Each row of a before or after table is a point. The points were changed in one or more steps. Then noise was added and the rows were shuffled. The steps act on columns, c1 being the first. Name the steps. A step turns or swaps two columns, mirrors them in a line or flattens them onto one, adds a multiple of one to another, or multiplies or shifts one. Angles are multiples of 10 degrees, from the lower column toward the higher: turns from -170 to 170, lines from 10 to 170 but not 90. Use the fewest steps. Two steps may share a column if one is a turn and the other turns, adds or multiplies; they go together, in the order done. Otherwise the lowest column goes first.
In the rows, zero is written as 128.

Before, 13 rows:
[[155 147 110]
 [205 171  77]
 [143  57  61]
 [104 119 137]
 [208 137  84]
 [133  35 106]
 [ 76 134 115]
 [149 192 111]
 [107  58  86]
 [115 135 128]
 [179 156 154]
 [ 88 116 141]
 [167 182 172]]
After, 13 rows:
[[166  98  84]
 [118 108 100]
 [181  74  94]
 [135 141 167]
 [109  66 105]
 [ 86 203 133]
 [113 119 175]
 [ 99 119  37]
 [135 135 156]
 [ 68 200  99]
 [ 93  82  46]
 [126 122 140]
 [106 219 121]]
Steps: turn c1 and c3 by -80 degrees; multiply c2 by -1

Before (14 x 9):
[[158  46 131 101 159 147 125  94 135]
 [162 175  98 119 120  77 116 164 151]
 [156 165  74 163 125 133 152 158 151]
 [142 117  68 138 139 123 118 162 108]
 [ 64 158 139 189 152 121 156 102 141]
 [128 172  96 113 151 147 123 124  31]
 [145 170  70 113  46  53 122 123  89]
 [140 177 106 133 147 148 159 156 112]
 [112 181  72 107 134 147 135 158 117]
 [106 158 170 108 144 160 112 132 143]
 [113 183  99 107 143  95 166 174 142]
 [151 176 136 162  85 158 112 116 142]
 [166 190  67 115 135 124 119 141 147]
 [126 172 128 122 165 145 140 158 107]]
After, 14 rows:
[[128 173  96 113 151 158 123 125  32]
 [144 169  70 113  46   8 122 124  89]
 [158  45 131 101 160 158 125  93 134]
 [142 117  67 137 140 121 117 164 107]
 [126 172 128 123 165 156 139 159 108]
 [152 177 136 162  83 175 113 116 142]
 [111 183  72 106 134 158 136 158 117]
 [140 179 106 133 148 159 159 155 112]
 [105 158 169 107 142 178 112 132 144]
 [162 175  99 119 121  46 116 165 151]
 [113 183  98 108 142  76 166 174 143]
 [ 63 158 138 190 152 117 155 103 140]
 [165 190  67 115 135 122 118 142 148]
 [155 164  74 163 124 136 153 158 150]]
Steps: multiply c6 by 1.6

Before (11 x 14):
[[176 113 109  86 174 164 156 133 125 100 133 153 160 113]
 [172 150  54 152 117  97 135 156 134 100 133 143 100 152]
 [ 96 123 126 144 113  97 100 178 147 163  66  88 127 153]
 [110 124 106 102 143 121 173 158 134  79  70 161 124 155]
 [117  97  95  82 155 128 124 130  85  85 135 118 130 111]
 [144  79 114 132 161 144 108 146  87 108 136 106 112 126]
 [123 139 134 134 139 141 147 156 115 123 145  94 131 192]
 [129 144 117 129 167 133 121 146 163 151 128 131 115 155]
 [172  96  58 132 145 166  91 103 159 163 133 140 135 152]
 [122 121 128 104 143  98 152 115 112 137  68 170 146 192]
 [121 111 102 141 154 157 137  99 102 126  87 136 142 116]]
After (11 x 14):
[[167 140 164 179 174 164 156 133 138 100 133 154 140  98]
 [109 133  95 158 155 127 123 130 180  85 135 118 162 116]
 [140 111 153 126 139 140 147 155 134 123 145  94 121 189]
 [137 134  97 141 143 121 173 158 126  79  71 162 152 159]
 [138 132 125 117 167 133 121 145  90 152 128 131 136 154]
 [176 113   8  91 118  97 135 156 112 101 133 142 129 136]
 [139 150 138 114 161 145 107 146 189 108 135 106 135 120]
 [176 171 115 129 145 166  90 103 118 163 133 140 120 136]
 [124 142  79 118 113  97 100 178 114 163  66  87 116 162]
 [130 130 145 130 154 156 137 100 159 126  86 136 109 118]
 [161 126  83 157 143  98 151 115 146 137  68 170 135 190]]
Steps: turn c1 and c14 by -20 degrees; add -0.3 times c11 to c1; turn c2 and c9 by -150 degrees; add 1.5 times c6 to c3; turn c4 and c13 by -130 degrees

Before, 10 rows:
[[ 81 151 104  99  67 124 144 100 210 153 159 108 107 134 143 173 119 127
  179  80 142 142  84  66 148 150  63 100  91 135 119 144]
 [160  80 145 102 148 208 137 145 201  94 160 129 116  88  96  79 157 171
  153 139 162 147 117 173 148 188 125 144 119 111 117  79]
 [159 145 122 121 113 185 127 178 103 100 101  76 107 124 138 121  55 142
   81 135 106 148 142 105  98 103 167 101 129 121 135 103]
 [ 97 179 137 171  87 148 123 107 116 143  91  93  92 193  93  85 140 109
  178 103 173 109  83 150 118 117 128  95 169 102 160 130]
 [137 130 153 132  72 176 186 171 140 133 169  24 111 122 131 136  52 182
  110 184  88 113 115 133 163 116 133 132 168 115 138 164]
 [124 129 134  92 128 160 134 111 154 143 126 153  86 130  83 143 143 133
  145 102  84 101 122  95 120 101 179 143 130  88 164 112]
 [111  99 149 144  73 170  74  52 188 182 155 183  25 136 100  98 124  81
  107 126  92 161  96  92 151 175 158 138 190  40 135 130]
 [ 77 147 144 115  74 124 158  98 128  98  90 132 220 108 107 121 142 139
  105 113 119 122 147  92 142 140 163  43 172 167  86  80]
 [191 130 126 159 147 170 180 143 132 107 125  74 176 150 123 128 112  94
  136 180  89 157 135 106 127 168 123 121 184 195 143 121]
 [126 151 153 212 149 124   7  93  82 130 142  95  89  79  76 124  97 140
  143 125 143 147 109 122 194 147 125 102 116 127 188 101]]
After, 10 rows:
[[ 82 150 107  95  67 122 141 103 199 152 158 100 104  95 143 175 120 164
  180  80 143 145  82  69 147 155  58 135 155 137 116 142]
 [187 127 126 154 150 167 180 144 156 111 125  74 175 161 126 122 112 103
  137 183  87 152 137 100 127 164 122 128  75 193 149 119]
 [164  81 142 104 152 204 135 146 169  90 159 129 111 143  95  76 158 202
  154 145 157 146 117 169 152 190 122 164 159 107 120  81]
 [111 100 143 140  71 177  70  58 207 180 153 181  20 167 100 102 122 120
  109 128  94 163  89  95 154 178 165 175  84  38 129 130]
 [ 96 176 140 174  85 143 123 103 128 138  95  88  92 119  94  78 139 105
  175 104 172 108  78 149 115 117 132  95  51 100 161 129]
 [121 149 150 208 155 133   8  98  82 126 143  96  89 151  72 124  98 116
  137 128 148 151 104 122 193 142 128  78 175 120 186 100]
 [ 74 143 146 118  74 119 159 100 119 100  89 131 219 178 104 121 142 135
  108 114 119 123 142  93 140 145 161  42 124 168  83  77]
 [163 146 125 118 113 192 129 177  96 103 103  74  98 136 143 123  54 124
   82 134 107 143 139 106  98 103 175  85 125 123 131 106]
 [140 130 153 136  68 173 189 175 116 136 168  25 114 165 129 136  53 179
  109 186  92 111 115 131 163 119 135 126 105 116 137 164]
 [123 126 132  90 132 155 136 114 149 145 124 145  90 129  82 147 143 145
  146 106  85 104 112  92 121 106 182 154 123  87 162 115]]
Steps: turn c9 and c18 by 30 degrees; add 0.5 times c9 to c28; turn c14 and c29 by -130 degrees

Before, 13 rows:
[[102  63 118 159 176 191  95 128  85 125  91  97 134 131 158 126 145 122
  126 104 143 110 139 134  79 166 143 118 136  91 129 131 145 129 105 162
  158  98 132 156 131 120 119  90  75 120 138  93 113  98 119 165 124 184
  117 129 138  93 125 127 116  96 137  99]
 [140  73 132 149 151 172 125  84  94 115  75 170 121 123 145 127 121 133
  136 124 130 108 175 147 151 130 158 123  80 114 165 128 148 173 139 177
  173  81 185 146 162 146 108  94 101 128  99 101 103 131  95 130 128 185
  124 108  96  85 115 110 145  99 156  98]
 [152 136 129 148 112  92  98 151 168 125 183  91  88 123 117 115 116  79
  166 170 151 112 150 129 144  94 132 165 160 121  97  99  71 182 112 107
  112 151  82  69 131  99 144 138 173 193 127 135 107 165 134 173 126 131
  154 125 157 176 140 192  91 136 108 146]
 [116  91 163 150 117 204  95 143  97 134 106 130 114 132 166 121 120 118
  108 168 147 143 168 175 117 155 125  91  85 117 166 113 133 137  89 181
  140  85 157 155 137 148  55  84  70 124 138 103 113 142 118 154 144 191
  109 122 112  88 128 161 163 112 151  83]
 [145 132 165 166 129 111  78 126 143 166 193  71 117 110 122 139 114 125
  147 144 163  98 146 100 130  49 110 122 159 126 117 125 100 124 115  97
  130 143 152  89 130  85 156 147 174 175 148 133  98 182 117 164 126 150
  134  85 135 167 132 167  89 168  54 153]
 [156 122  88 121 102 170 132 142  94 111 152 114 168  79 126 130 128 146
  154 139 152 136  79 121 161 116 105 128 146 114 108 206  66 111 123 143
  100 102 120 106 144 139 148 150 104 136 122 187 111  86 148 107 143 142
  148  77 154 143 178 127 139 170 140 154]
 [141 169 137 159 113 117  75 154 194 142 180 104 122 119 121 124 122 139
  166 158 142  71 118 134 146  94 142 140 145  96 150 117 104 158 126 117
  133 136 130  53  96  78 154 168 204 137 165 145 126 129 151 160 102  86
  133 119 131 152 163 171 108 160  57 178]
 [121 108 151 177 139 205 116 149  88 148  77 150 117 158 154 119 140 121
  127 133 138 102 142 144 113 155 145 133  85 148 137 150 113 137 104 156
  126 107 183 169 192 102 126  98  90 130 149 112  88  87 129 170 135 176
  115 117 112 117  90 155 125  99 141  88]
 [158 154 189 150 149 100  82 141 185 110 159 103 117 118 134 106 118 110
  207 176 159 132 114 104 149  88 130 149 142 124 178 125  91 154 139 100
  129 181 119  93 109  85 119 168 167 154 130 166 136 191 123 162 116 134
  141 140 180 135 104 192  71 160  78 154]
 [164 129 134 117  81 133 132 154  67 105 158 111 161 115 154 132 117 117
  151 122 134 178  86 152  78 116  89 130 143 142 151 222  73 123 151 140
  141  93 134  95 145 133 169 145 170 154 122 159 109  85 145 123 153 115
  154 105 141 112 193  99 146 136 125 142]
 [173 122  88 130  81 176 140 141  92 104 136 107 151 115 168 171 148 101
  169 111 167 142 116 143 107 125 107 122 147 158 146 186  52 125 137 162
  125 100 137 144 145 158 133 193 131 132 112 158 149 121 162 114 142 123
   98  89 141 153 183 100 127 121 137 186]
 [131 104 107 147 136 163  89 149  90 103 108 127 118 140 144 121  90  94
  131 126 111  85 159 159 112 128 142 116  85  83 144 126 138 117 154 118
  153 124 196 155 146 123  98 116  84  87 150 114  94 132 128 168 139 182
  122 114 121 125 110 121 153 107 148  76]
 [134 111 148 132 140 173  97 133 128 127 104  99 113 128 129 128 108  82
   75  98 130 106 138 142 102 128 176 114  95 128 164 115 150 143 110 155
  149  99 178 161 162 105 119 132  86 112 144  83 101  98 122 109 123 187
  134 125 132  94 130 174 131 140 166 103]]
After:
[[156 122  87 121 102 170 132 127  93 111 153 114 117  64 125 125 128 146
  155 139 188 137  80 120 161 116 105 128 145 114 116 205  65 112 124 143
  100 101 119 133 143 140 149 159 105 135 121 186 112  87 148 107 143 141
  148  77 155 142 178 118 117 171 142 154]
 [144 131 165 165 128 111  79 129 143 167 192  71 107 126 122 124 116 125
  148 145 215  98 145 101 129  49 111 121 160 127 139 126 100 125 116  96
  130 144 152 108 130  84 158 170 172 177 148 133  98 183 117 165 126 149
  134  85 134 166 132 138 167 167  55 153]
 [131 103 108 148 137 163  88 150  91 103 109 126 136 138 143 130  89  95
  129 126  84  86 159 159 111 128 143 116  83  82 134 126 137 117 154 117
  153 124 196 144 146 122  99 100  82  88 149 115  95 132 129 169 140 181
  122 114 119 127 111 133 102 107 148  76]
 [141  72 133 149 150 172 125  89  93 114  75 170 111 142 144 126 120 132
  136 124 132 107 175 148 152 130 159 124  80 115 141 128 148 173 139 175
  173  81 186  99 163 147 109  93 100 127  99 101 102 131  95 131 128 187
  123 109  96  85 116 139 110  99 157  98]
 [141 169 136 159 113 117  75 154 193 141 180 106 124 119 122 135 123 139
  166 158 162  70 119 135 147  93 143 140 146  95 162 118 104 160 125 116
  134 136 130  93  96  78 155 210 204 138 164 145 127 129 150 160 103  86
  134 119 131 153 163 156 147 160  58 178]
 [159 154 188 150 148 101  82 144 185 112 159 103 117 127 133 161 117 110
  206 175 205 133 113 104 149  87 130 149 142 123 188 125  91 154 139 100
  130 181 119 144 109  86 117 180 166 155 129 166 136 192 124 163 116 135
  142 140 179 136 105 178 180 160  78 154]
 [102  64 117 159 176 191  95 126  84 125  90  98 133 126 157 132 146 123
  126 104 166 111 140 134  79 165 144 118 136  92 128 129 145 129 104 161
  157  97 132 106 132 121 120  81  75 121 141  93 114  98 118 167 125 184
  117 131 138  93 125 129 140  95 137  99]
 [172 122  88 130  81 177 141 133  91 105 134 108 135 100 168  85 150 101
  168 112 225 143 117 144 107 125 107 121 148 157 123 186  52 125 137 163
  125 100 137 249 145 158 133 157 132 132 112 157 149 122 162 114 143 123
   96  88 139 155 182 126 136 120 137 186]
 [134 110 147 133 141 173  96 138 128 126 105  98 120 137 129 128 108  82
   74 100 132 106 138 143 103 130 176 115  96 128 171 115 150 142 110 155
  149  99 179 176 163 104 119 105  88 112 144  83 100  98 122 109 125 188
  134 125 131  93 129 164 124 139 166 102]
 [122 108 151 177 138 206 117 150  87 147  77 149 149 151 156 139 140 121
  128 133 153 102 141 144 113 154 145 132  84 149 147 151 113 138 105 156
  125 106 183 136 192 101 125  77  90 130 149 111  88  88 128 170 134 177
  114 118 112 116  90 143 128  98 142  87]
 [116  91 163 151 117 204  94 146  97 134 106 131 125 138 166 128 119 117
  108 169 175 144 169 173 117 154 125  90  83 117 165 114 134 137  89 181
  138  85 157  95 135 148  56  79  70 124 138 103 113 142 117 153 143 190
  109 122 111  87 129 161  92 112 150  82]
 [152 137 130 149 113  92  98 162 168 126 181  90 105 148 117 148 117  80
  166 171 187 113 148 128 144  94 131 166 159 122 141  99  71 182 112 108
  112 151  80  68 132  97 143 179 174 193 127 135 107 164 134 171 125 130
  154 125 158 177 140 140 163 136 108 146]
 [164 128 133 118  81 133 131 140  68 106 158 111 143  87 153 122 117 116
  151 122 144 179  86 152  79 116  90 130 142 143 126 223  73 123 150 140
  141  92 133 112 145 134 169 165 170 154 122 158 109  85 144 123 154 115
  153 103 141 112 193 128 112 135 124 142]]
Steps: turn c8 and c13 by 20 degrees; turn c13 and c14 by -50 degrees; turn c16 and c61 by 170 degrees; multiply c21 by 2.5; flatten c31 and c60 onto the line at 40 degrees; turn c40 and c44 by -50 degrees; multiply c40 by 2

Before, 9 rows:
[[ 97 189 152 138 194 101 160 171 138 168 162  86 171 178 123  82 171 151
  138 113  90 132 163  68 128  94 110  88 126 129 157 174  94 133 161 235
  178 195 135 161 151 107 139 170 136 179 196 131  59 119  74 114 115 150
   97  91  75 133 161 143  86 172 106  85]
 [ 95 149 123 136 104  90  85 147  98 129 108 148  87 167  98 112 132  95
  128 157  53 102 155  85 174  51 191 144  93 152 190 144 117 106  93 155
  210 140  95 136 167 137 187 133 154 115 175 153  73 178 110  61  96  69
  146 108 113 156  97 136 129 177 162 116]
 [ 76 184 126 156 134  97 109 158 127 164 131 148  83 200  67  80 104 109
  118 130  68  99 149  87 141  71 181 167 112 140 163 153  92 143  66 162
  163 156 140 123 146  90 153 119 144 138 179 140  88 171  99 113 102 113
   69 128 123 179  85 156 162 148 185 109]
 [137 130  81 124  98 122  93 121  63  77 144 175  45 106 161 173  89  62
  153 143 118 188 106  55 121 177 199 190 184  84 182 166 196 126 147  94
   99 102 129  95 132 170 111 150  96 105 118 114 159 155 150 160 144 101
  125 143 181 105 127 118 121  99 136 168]
 [ 89 137 168  69 200 131 186 190 163 121  72  96 157 112 166 130 176 148
  107 114 156 147 126 148 152 135 102 109 175 113  87 195 115 134 160 152
  125 105 131 152 102 117  92  76 132 120 130 137 149 104  62 115 132 202
  155  62 154  98 196 111  93 151 103  86]
 [ 85 131  79 141 134  63 114 137  88 113  72 128  76 141  90 118  88  62
   96 168 122 105  98 109 177 113 198 176 139 122 122 118 101 100  71 113
  188  82  82 120 104 128 123  88 108  89 115 150  64 162 146  86 176 110
  178 134 185 158 102 195 150 130 200 192]
 [ 63 121 148  84 200 139 210 173 141 146 131  79 143 124 147 158 177 154
  130  67 163 137 126 169  94 121 131 101 143 104 113 195 161 140 198 155
  144 123 141 170 132 108  99 136 125 109 139 144 109 101  77 152 124 156
  141  96 122  65 199 112  79 152 128 101]
 [ 93 130 152  89 186 117 156 184 136 116 105 151 116 125 184 191 189 127
   96  51 163 171  91 122 157 185 150 107 134 105 110 168 149  89 188  91
  125  82 112  99  62 126  81  91 110  53  85 150 159 122 101 135 187 159
  163 118 161 104 180 100  77 156 121 117]
 [169 121 107 113 100 147 125 142  68  67 120 176  69 128 195 164  98  97
   93 113 156 221 111  69  96 154 226 150 159 114 168 123 140 128  98  82
   88 130 138  72 152 145 136 106  73  93 109 120 163 139 170 153 154  87
  116 151 143  97  88 126 133  78 146 181]]
After (9 x 64):
[[ 82 128 150  96 185 113 154 187 133 117 104 155 114 123 184 194 192 133
   96  53 163 170  44 132 150 179 147 106 111 109 103 168 149  88 185  90
  129  82 116  99  65 121  81  97 115   5  80 146 162 124 104 133 184 156
  165 126 162 102 188 100 100 154 116 118]
 [147 130  72 139 133  66 114 136  88 114  70 126  85 138  91 126  86  66
   96 169 120 109  56 128 176 114 197 180 117 118 124 114 106  93  76 114
  194  82  81 122 104 129 121  97 103  69 117 152  61 167 144  86 180 112
  181 125 183 158  95 195  83 129 194 193]
 [ 81 187 149 135 193 100 159 167 136 172 161  89 169 176 134  85 176 155
  138 111  88 133 121 129 125  93 110  87 129 131 154 176 100 132 159 234
  177 189 139 161 147 107 135 170 134 211 195 126  55 118  73 122 114 153
   97  89  69 135 157 147  97 171 100  84]
 [124 147 123 135 103  88  83 153  99 123 108 151  84 165  92 107 128  98
  127 150  52  99 116 127 171  50 187 142  92 154 194 142 116 104 101 152
  210 141  95 137 165 136 184 136 153 109 174 105  71 179 107  60  90  71
  151 111 111 156  98 136  99 182 159 115]
 [ 88 129 168  58 200 128 181 190 162 121  67  93 158 109 168 132 176 146
  107 113 155 150  88 136 154 137 103 112 145 109  87 197 114 132 164 152
  125 105 129 152 102 115  93  71 137 121 129 175 149 108  66 120 135 197
  157  77 150 103 193 107  97 153 102  86]
 [136 116 109 112 100 144 129 141  68  62 120 176  69 126 191 163  97  94
   88 112 158 223  66 131  97 153 219 152 149 111 168 113 138 125  94  81
   88 131 141  71 155 146 134 113  67  74 102 148 172 137 170 147 157  81
  115 155 145 100  92 125 164  76 151 188]
 [126 132  80 127 100 115  92 116  64  83 147 176  48 104 158 169  86  63
  144 143 118 187  68 127 118 177 198 192 166  87 183 161 196 128 146  89
  104 101 131  95 136 172 112 153  93  89 125 174 159 156 144 156 144  97
  124 141 182 109 133 115 141 102 137 170]
 [ 80 123 142  73 204 137 210 175 140 150 135  82 148 122 149 154 177 147
  121  67 165 136  87 128  95 124 135 100 126 100 112 192 160 142 195 152
  141 122 138 178 130 109  95 139 129 102 141 149 109  98  75 153 120 161
  146 108 127  63 199 111  62 155 129  95]
 [158 188 124 153 129 100 110 158 126 163 129 148  86 203  62  84 103 108
  113 131  62 102 111 129 143  67 180 168 110 139 159 158  87 146  59 162
  166 157 139 124 148  83 156 120 144 141 173 113  91 176 100 106 103 114
   69 117 122 173  87 158  78 146 185 110]]
Steps: swap c1 and c61; turn c4 and c56 by -10 degrees; shift c23 by -40; multiply c24 by 0; turn c29 and c48 by 60 degrees; multiply c46 by 1.6
